Each wall is flat, endless, passes through zero and stands at right angles to its row. A trip goes straight from one point to another. Which walls does it cross, in order?

Walls:
(1): 43  -2
(2): -17  -22
(3): -36  -5
(4): -30  5
(5): 70  47
Trips:
17  31 to -12  22 => 4, 1, 3
-35  7 to -58  67 => 2
25  27 to -13  2 => 4, 1, 3, 5, 2

Walls:
(1): -33  34  13  -11  -46  -15  -17  -17  8  43  21
(2): 41  4  -37  -16  6  -15  0  6  -32  47  20
(3): -22  -11  43  39  -32  -3  71  -9  8  -6  12
(4): 22  7  9  -7  11  -47  -47  -15  35  14  41
(5): -35  48  1  33  -20  -17  10  3  45  -43  -18
Trips:
-56  4  65  45  6  -15  0  -1  -19  25  -21 to -59  19  14  -28  -16  -32  1  -29  1  -22  17 => 4
31  -1  95  3  -8  2  -35  57  -6  21  13 to -8  -1  -11  6  -37  -35  22  42  7  34  -20 => 2, 5, 4
90  -15  38  -5  12  -14  -11  -10  -15  -17  1 to -27  -36  5  -51  1  46  8  -3  -44  28  18 => 4, 1
-49  16  43  -23  40  -19  -22  -7  23  -5  31 to 63  -46  -18  14  -30  -3  -34  -9  36  -19  -17 => 1, 5, 2
21  -68  29  11  18  -27  -11  29  -8  28  -1 to 6  -55  12  68  -46  -48  29  43  10  -36  -23 => 2, 4, 5
2  20  -5  38  -20  59  -24  33  -34  38  -1 to -15  -37  29  -11  -42  36  25  -21  11  -11  40 => 3, 2
-16  2  -2  50  -25  57  -30  -5  -34  20  27 to -23  -21  7  -29  11  9  1  0  -49  -35  62 => 1
-31  -7  11  19  27  22  -15  2  -4  1  -31 to 54  -2  -47  -2  -20  12  -39  63  5  -10  15 => 5, 2, 4

Walls:
(1): 5  5  2  -24  -50  31  44  -7  33  -18  -18  13  -17  -8  42  20  2  -19  3  -10  -13  1  -28  6  -18  -6  16  -7  -23  -32  -1  -9
(2): 11  -8  -36  34  -17  -38  26  -25  23  14  -7  -21  -11  -11  17  -21  -60  -18  -8  -22  -26  -6  -50  -7  73  -27  43  -12  -27  -3  31  0
(3): 53  -11  45  16  13  21  -1  -4  -9  29  -18  25  -22  15  -7  -54  3  -54  -14  -30  24  -34  21  -45  16  46  -43  -5  -2  15  25  -6
(4): -2  -34  15  -4  -12  10  8  8  9  26  -17  -19  -2  -21  -11  25  -33  -25  -6  2  50  56  -4  -6  58  8  -8  -14  40  13  58  -16
(5): -11  32  -24  14  -5  -5  11  19  -41  -42  -52  12  -11  12  -2  13  -31  -9  3  -9  21  -6  50  -22  5  -32  -16  41  -9  14  48  -15
(6): 1  32  14  -9  43  -37  16  4  28  40  -35  46  -34  28  -41  -12  -27  20  -13  -49  -34  -3  12  -7  -14  10  -16  12  17  -20  9  16
Trips:
-33  -29  -14  -39  -12  -39  -4  -21  33  35  10  1  -29  -1  20  18  -30  -6  -11  -11  -55  -19  10  29  -6  -5  -34  -22  2  -67  -16  30 to -13  -28  10  1  -25  -20  -7  -30  21  26  -44  -22  -43  -30  -23  28  5  -12  22  4  22  -17  -16  -22  5  30  -2  -2  19  2  6  10 => 4, 3
11  -33  -45  6  -11  -26  41  39  -6  16  -27  4  -8  64  16  6  -39  8  -21  -54  9  -13  25  -23  15  28  -2  -25  15  -2  -34  -68 to 11  17  -52  38  -19  -2  37  -18  -23  -1  -11  53  -22  -50  41  -13  2  -60  -4  -13  -27  18  -8  -25  -27  -7  -35  31  6  13  -1  -1 => 4
-31  -6  31  -6  -23  -45  7  10  57  26  -6  8  -28  -61  -25  11  -28  14  12  12  -8  -6  25  -20  0  -3  17  8  65  -20  20  44 to -1  45  46  22  32  -30  -5  19  -33  -64  -19  40  -22  5  9  11  -15  7  53  -31  -3  -5  -26  41  -2  -3  -13  -15  -1  9  -43  -43 => 5, 2, 4, 1
33  -15  -57  30  33  -34  30  -6  -14  -9  43  -15  -4  -31  -4  35  -2  -2  16  -67  -18  12  7  -10  2  56  16  40  28  -34  -60  45 to -43  -10  -72  43  -12  -4  29  0  -41  -17  65  -5  8  7  -31  13  -12  -9  -4  31  7  -13  38  1  -70  -17  -32  6  -38  33  45  -16 => 5, 6, 2

Walls:
(1): 6  -20  2  -4  -50  2  16  -23  -17  -19  10  0  -20  -30  -33  15  -10  -8  40  -14  55  14  50  45  -10  54  19  -12  -6  -9  22  -40  9  54  16  38  9  4  -16  -6  -42  50  57  -8  12  41  -47  -13
(2): 21  6  36  0  -14  31  -40  17  -32  40  49  -5  4  -13  -15  3  4  -2  40  -20  75  1  -9  -5  -43  -28  -11  21  -3  -14  -37  -17  -5  15  47  8  -3  37  -34  -20  -45  -27  -35  -10  16  -32  -4  23
(3): 4  -12  -23  -3  35  -7  5  -4  -26  35  -67  -47  14  -30  -9  43  -24  0  -29  15  -41  10  12  -51  14  -11  -12  16  -4  74  42  -63  -44  -24  3  -63  -5  3  4  -15  -32  18  -20  48  -56  30  43  -27
(4): -5  20  -5  -42  -22  21  34  12  19  -28  24  25  24  28  -30  -75  7  -11  -26  23  17  12  -21  11  -10  1  -5  -21  1  -7  -23  -14  -50  38  49  25  -65  8  -33  3  20  -33  -9  8  24  -45  44  26
(5): 4  34  45  3  5  -9  23  62  50  -31  -8  -24  29  -13  -1  43  -7  -2  9  16  -31  -11  -36  9  14  40  1  11  13  39  -18  36  10  -7  -15  85  -16  28  8  -85  20  49  -18  -73  -5  -17  50  47
Trips:
13  13  -87  1  0  -21  29  -21  -95  -1  3  29  12  -20  9  -24  -15  -17  3  -20  -13  -44  7  5  -6  6  -49  6  -18  57  16  -56  -29  -6  -21  -14  -13  32  9  10  2  -2  -38  -24  60  -17  -59  -52 to -8  32  4  2  2  -46  -30  -10  -61  24  43  -23  -29  -12  -20  1  19  -45  -8  -26  -54  37  57  -7  2  -28  9  35  -23  61  -21  20  -5  -30  3  -19  15  34  6  -16  -49  -9  1  -7  -37  25  -46  -62 => 2
23  -43  20  1  -23  -18  48  31  18  -27  -33  56  16  -11  -27  44  -17  -64  -42  -31  8  -15  1  21  3  25  16  44  10  6  -16  0  -80  -47  3  4  -27  8  -21  9  -19  -4  9  -25  35  46  10  -61 to 3  -20  -42  28  -8  29  -5  -40  8  -39  57  25  -13  -24  -6  69  0  39  37  2  42  2  -39  4  0  37  -32  25  48  6  22  21  6  4  34  -1  -5  25  -6  -47  14  11  13  12  19  5  43  -3 => 2, 3, 4
-36  14  -25  -28  21  -23  12  29  -24  -15  28  32  33  4  37  55  -6  6  40  10  29  -15  -27  -1  -27  -53  -34  10  -30  31  -29  36  -11  -19  3  32  19  19  -15  4  -20  -28  15  -10  8  -16  36  17 to 34  -20  -10  -59  -38  48  -25  -62  -7  46  -4  17  -36  4  33  46  50  -2  -25  -9  13  32  -1  -10  -66  -49  -54  11  -63  9  33  0  20  -14  26  -32  42  12  -42  4  32  23  40  4  26  0  -36  -14 => 4, 5, 1, 3

Walls:
(1): -30  7  62  -8  51  -1  -21  15  9  -22  -23  -16  2  -27  23  -2  40  -21  34  -62  -5  -42  -5  -33  -10  35  -40  -46  35  15  15  -25  -60  -7  -18  35  73  -15  19  -9  -54  10  -7  23  37  2  -42  -74
(2): -7  -5  -11  -9  6  14  -17  -5  7  18  -21  -47  -16  3  29  38  21  6  67  0  -63  25  30  -24  46  -8  -28  24  11  11  32  79  -6  -49  -4  -13  -13  33  -3  -29  16  46  -4  46  -21  -20  17  -3
(3): 54  -5  -40  21  -18  -75  -1  -21  14  59  6  12  -35  -7  -25  -2  -8  20  16  5  -31  6  -11  31  -3  -46  -8  15  -9  51  -27  8  -18  30  30  -16  -12  6  67  31  -16  20  -59  -1  25  0  -4  47
(4): -21  -9  7  28  -30  -34  18  -9  -31  -26  24  -21  -20  2  -16  10  26  -42  -50  -8  57  -10  -56  22  25  -2  -16  -6  19  40  -13  0  -35  -9  25  38  24  4  -24  -16  14  33  -78  3  -15  -47  -13  -25
Trips:
26  -38  3  12  -33  10  -24  2  -32  -6  21  -1  23  -14  -54  -34  26  -19  -38  -19  6  2  0  29  43  41  -3  11  -60  -31  -14  -40  39  43  7  -14  47  -23  -20  -30  -7  1  -3  5  0  49  45  9 to -16  30  -48  25  -19  -32  -30  -6  -78  -77  -20  14  -64  47  -31  -22  61  -38  17  -15  -7  -7  -1  1  27  6  22  25  30  26  2  -34  -1  -7  -8  45  -6  -49  -7  -3  31  21  6  16  -31  -39  28  -27 => 1, 2
-17  -45  17  37  8  -11  8  13  -9  33  44  -33  -13  -2  -23  3  -13  -6  12  -12  25  38  42  20  0  -15  -32  -80  55  -63  15  -60  20  48  -51  48  -11  31  -10  27  9  -55  -16  -32  -21  -15  14  -19 to -10  -13  6  -47  10  -28  -4  5  -5  -11  2  -31  -30  -24  -1  -31  -25  2  -45  34  -10  -28  8  19  8  5  7  -41  -18  17  -25  -8  -46  26  -40  8  -4  -17  -78  -19  -34  26  -64  28  -15  13  21  37 => 3
-26  -6  -45  -19  1  -21  -9  74  -38  5  -70  1  9  20  -34  -28  -9  18  37  -49  -26  2  14  -15  36  2  41  32  6  17  10  -18  -34  27  23  32  -1  30  -45  -23  39  18  -47  14  50  -33  -8  63 to -15  -18  48  -1  30  -21  25  -33  36  -11  -14  40  42  -47  32  45  13  1  -41  -14  -42  -30  42  -27  -22  -2  15  -2  7  40  14  28  18  19  38  7  -15  -40  -4  -1  27  -28  -44  13  20  37  -16  20 => 1, 4, 2
-24  19  -25  38  4  64  -3  33  -9  -23  6  61  -3  35  14  26  7  24  2  21  20  -11  20  13  -40  20  26  -20  25  -30  -21  -42  -31  13  11  3  13  20  18  6  -35  58  31  -14  -9  22  8  -46 to 3  -14  20  42  -29  -1  -44  10  -24  -17  10  36  8  -5  7  30  -54  -23  -89  30  -4  -54  8  34  -12  -15  6  -59  0  -21  -33  16  -9  18  15  49  34  6  45  59  17  7  47  34  -48  -30  -69  46 => 4, 1, 3
-29  -16  47  -95  -33  43  -33  -44  20  -8  -2  37  4  -22  -31  22  28  21  -14  33  -31  -35  -30  8  -52  -31  -10  -9  5  44  32  65  47  30  -23  -11  44  -40  -5  5  7  -28  -34  -16  -11  -1  -16  -4 to 4  -37  53  24  31  51  68  -3  -7  -61  21  -14  44  45  62  35  18  -4  9  8  31  21  63  -21  68  54  -14  -21  -11  43  6  66  18  11  -34  -59  -5  -21  18  -30  -38  40  14  0  28  11  -20  21 => 2
-22  -1  54  54  42  -36  52  -14  57  -27  -7  9  -61  9  10  8  -40  80  -14  33  -30  -36  -44  -22  12  -28  25  12  -66  19  59  5  -24  -36  -24  24  38  54  -6  33  43  -14  31  -13  32  -2  -30  -16 to -51  44  -20  50  -54  -47  -9  13  38  2  17  65  27  -14  27  -60  -26  22  -52  -5  19  -26  -31  31  -33  -17  20  -48  10  -12  1  -18  -13  19  22  -5  29  -16  -49  24  -26  -11  -12  -8  -9  -23  -7  14 => 2, 4, 1

Walls:
(1): 42  -46  -42  11  -1  30  -21  14  -21  44  30  39  6  8  17  21  0  23  -31  -9  -2  -13  -3  17  43  -16  -3  29  -4  -36  18  31  -31  37  -17  -21  -1  -29  -21  -27  -55  -22  27  -38  -27  -62  9  -48
(2): 14  24  31  6  -19  1  42  -10  -37  -63  12  -43  10  -10  -32  9  -14  17  39  -30  6  -19  -22  29  -19  -24  -15  -22  46  38  -28  -13  10  26  20  3  14  17  4  10  -32  49  39  -20  -28  2  39  9
(3): 5  5  -6  29  3  -13  -28  -15  15  7  28  45  10  21  3  14  -6  -12  -2  -16  -16  17  -34  -38  17  15  -4  12  -29  -22  21  -14  -35  18  55  63  34  -32  24  4  -27  24  21  -18  -12  -39  2  -25
(4): 37  7  53  -2  6  3  6  49  50  -76  22  -75  -1  31  21  -26  19  40  21  -13  -4  -34  36  32  -17  -11  -33  -3  -22  10  -12  -10  9  11  34  25  -34  -7  -28  -1  2  -37  39  16  6  -22  8  20
(5): -9  36  18  -26  -1  0  71  53  14  -22  17  -11  24  16  -68  17  5  5  42  54  43  -4  17  46  25  30  15  11  -4  4  -7  15  45  7  16  -28  13  44  35  4  -34  -3  13  -22  1  -35  6  12
(6): 19  51  -27  22  -39  17  2  9  -43  17  3  11  3  -47  58  -63  40  -44  -41  16  9  26  -4  -17  -19  -12  -31  4  22  35  -29  2  5  29  25  -31  -24  -2  14  8  -42  20  29  13  -48  17  20  -15
(7): 6  29  -62  2  1  5  38  28  60  -12  29  18  -10  9  -26  22  -53  4  73  -29  -15  89  -7  1  -86  0  -15  -1  -13  -6  41  -25  -50  50  26  55  -16  -42  44  -11  14  -24  6  11  -8  -20  -10  18
(8): 7  -14  29  26  1  -7  -33  18  35  45  -31  -14  26  -35  10  58  43  19  25  -26  22  -5  28  11  36  3  5  61  50  11  -4  -44  -2  3  -10  15  6  -5  33  -25  -12  -34  12  -41  40  -9  -9  22
Trips:
-21  -54  19  -14  12  -5  37  -28  -50  -33  -2  56  14  8  0  12  -21  7  -14  -28  -1  9  9  10  37  0  -12  -15  -30  34  -21  -4  -2  -26  12  -51  38  -12  50  5  -23  25  -26  -18  6  -46  50  -10 to 7  -37  57  15  57  -11  -10  -55  -17  64  -29  9  -19  -27  -21  -51  -30  -39  -43  14  3  -6  -71  -40  55  -26  47  -37  51  -22  -42  -8  10  47  7  -34  -5  5  32  -51  -44  -8  -8  -26  0  14  -59  -34 => 6, 5, 8, 2
-7  -18  9  -66  11  -37  28  5  12  -19  -51  -18  40  -42  -9  -54  14  23  41  -19  -17  5  39  -15  26  8  -4  -45  8  -12  -24  12  -16  31  -66  16  -7  1  19  23  0  21  -18  -3  -2  3  29  33 to -1  2  23  -22  -12  3  21  -2  42  -24  -35  -11  11  18  -16  13  -11  -10  -15  -42  -21  -23  -21  -1  14  -5  -14  -1  29  -27  46  11  18  -29  -30  -16  43  -3  -18  -19  1  -34  8  45  9  22  -20  -33 => 5, 2
5  46  18  46  3  3  19  -43  -14  -24  -62  -11  24  -29  23  16  -25  2  -48  -53  -10  -13  23  27  -43  17  24  -15  3  -20  19  10  13  -2  19  79  -28  25  0  40  -14  75  -33  18  -49  28  10  -22 to 20  -3  -8  22  16  -15  -1  -1  -26  28  -46  -20  -65  12  -18  -17  -14  0  -25  48  -5  16  -5  -42  -33  20  -15  -64  -14  -7  30  -19  9  35  -2  10  22  -51  -36  -20  -18  29  14  -55  20  15  -67  15 => 7, 2
11  -21  -2  -59  -14  7  7  10  33  9  -8  34  -12  -26  26  -13  -13  10  -25  6  31  -34  -13  -13  -24  -14  -19  51  43  -17  -1  54  -8  5  31  -9  55  0  -35  0  46  2  -13  -47  46  -19  35  21 to -18  -17  19  16  -6  11  36  -56  0  34  -15  -7  -1  3  -52  -53  26  -1  1  0  -11  -37  54  30  -30  21  7  80  32  -17  31  -3  6  -33  -23  28  -8  53  1  -15  -18  19  -27  -9  31  9  15  26 => 5, 1

Walls:
(1): -12  -23  -8  15  -1  -32  -13  -45  10  15  -10  39  21  29  -18  -22  32  -33  9  -28  16  15  -5  -14  29  21  6  -6  -8  8  0  21  4  -19  -35  -17  -29  15  -17  19  12  -1  12  8  18  33  -22  16
(2): 8  35  11  -16  -22  -12  22  -9  29  -1  -40  -49  38  -46  -23  -40  10  -25  -15  -39  23  12  -46  15  -21  13  16  9  -4  36  1  -73  -45  -15  10  38  26  48  1  -16  35  -39  -72  -15  -65  21  -2  -47
(3): -12  -48  1  -18  4  1  15  10  -5  -19  12  59  13  -45  11  -8  34  -42  -4  -29  8  10  -69  -16  32  -2  -33  18  35  -18  -22  12  22  4  39  19  -11  25  -34  -5  58  -15  -8  17  -21  48  -7  -25
(4): -7  -2  1  -30  7  -25  -4  -30  17  -23  -9  -38  -34  -25  -31  19  12  31  -34  15  -12  14  37  0  -13  27  13  -17  -4  -39  -29  7  35  69  -18  54  40  2  29  21  -25  -27  32  -29  -42  33  -12  -31
(5): -1  -73  -9  -18  2  -6  -1  1  -10  -19  52  -12  18  -22  -19  8  -16  -6  -5  -23  -15  -29  -49  20  10  9  25  23  5  -16  22  31  12  -47  38  -28  18  -32  17  -33  16  -42  -17  -18  30  26  -46  19
(6): -16  1  -24  18  24  -2  14  -8  -11  1  -37  12  6  -19  16  26  -36  34  -7  -30  -36  -24  39  0  -9  -21  -39  38  26  42  3  -2  20  -15  -13  1  -32  -3  26  -2  7  -31  -9  46  -6  30  -32  -4
(7): -49  38  19  -3  -30  -10  -9  6  -26  9  27  -20  -14  18  -36  -41  -17  6  -7  -32  -34  10  -23  -15  -4  -13  -6  13  -16  -58  -20  8  32  23  -26  -27  -12  5  12  -1  -2  -32  38  -14  15  20  -8  -41
Trips:
-7  -37  -28  7  -5  16  3  24  32  -33  20  17  4  -44  41  47  -10  6  -1  3  34  -22  -28  2  -54  18  -35  1  1  -23  26  -15  29  24  41  34  20  -14  -7  -9  3  -38  -18  -3  2  -37  35  5 to -13  -41  -18  -17  -16  0  11  -24  -32  7  -44  35  -12  53  37  50  -1  20  -52  14  6  2  1  -13  13  -12  -20  13  -23  -3  5  1  1  57  20  4  -54  -26  21  2  22  -31  -12  0  8  -50  -13  -1 => 6, 2, 5
-39  -15  -25  -46  5  -24  -16  9  -9  14  9  -7  -24  3  15  -3  -21  27  3  -9  -5  2  0  -16  -5  15  -38  5  -2  38  19  19  2  25  -7  -27  5  -9  15  -1  -43  9  -13  10  -51  7  -31  13 to 1  -58  -15  34  32  14  0  -18  2  1  28  -38  -4  -4  3  28  20  -52  -35  -21  -5  -25  34  20  23  -8  26  -33  1  14  -26  12  22  -47  43  -29  12  -9  20  5  -28  23  -18  35  9  40  17  -7 => 7, 1, 3, 4
-21  -70  -30  -8  -33  -26  52  -95  -4  7  -47  -21  36  44  -15  19  21  0  -37  9  -12  -19  -7  -23  12  -22  -2  -90  -8  8  21  1  25  -33  50  9  30  16  -18  -3  19  39  -25  11  -33  17  1  56 to -14  47  38  21  13  15  -23  -34  15  5  -21  -4  -9  -16  17  -26  -33  -47  39  -9  8  -19  -2  -2  -6  -6  26  0  -30  38  67  -35  13  -23  -40  32  19  -33  33  29  77  21  -19  -7  19  -4  -25  15 => 4, 3, 6, 5
-15  -2  -1  1  12  1  53  4  -21  31  -5  -8  -25  8  6  12  8  37  -35  22  -5  -17  -18  -18  6  19  -24  -60  31  -18  2  32  35  -41  1  -16  -32  -1  12  -39  22  -5  11  -8  19  -57  21  -15 to -51  40  -13  -33  15  17  -45  -15  -21  -26  -61  0  -16  10  7  -7  -16  23  -19  3  0  39  0  -13  44  -9  -8  -27  -52  3  -23  -29  38  -12  -32  -12  -10  29  -34  -20  -15  15  40  -19  -12  39  11  18 => 5, 4, 1
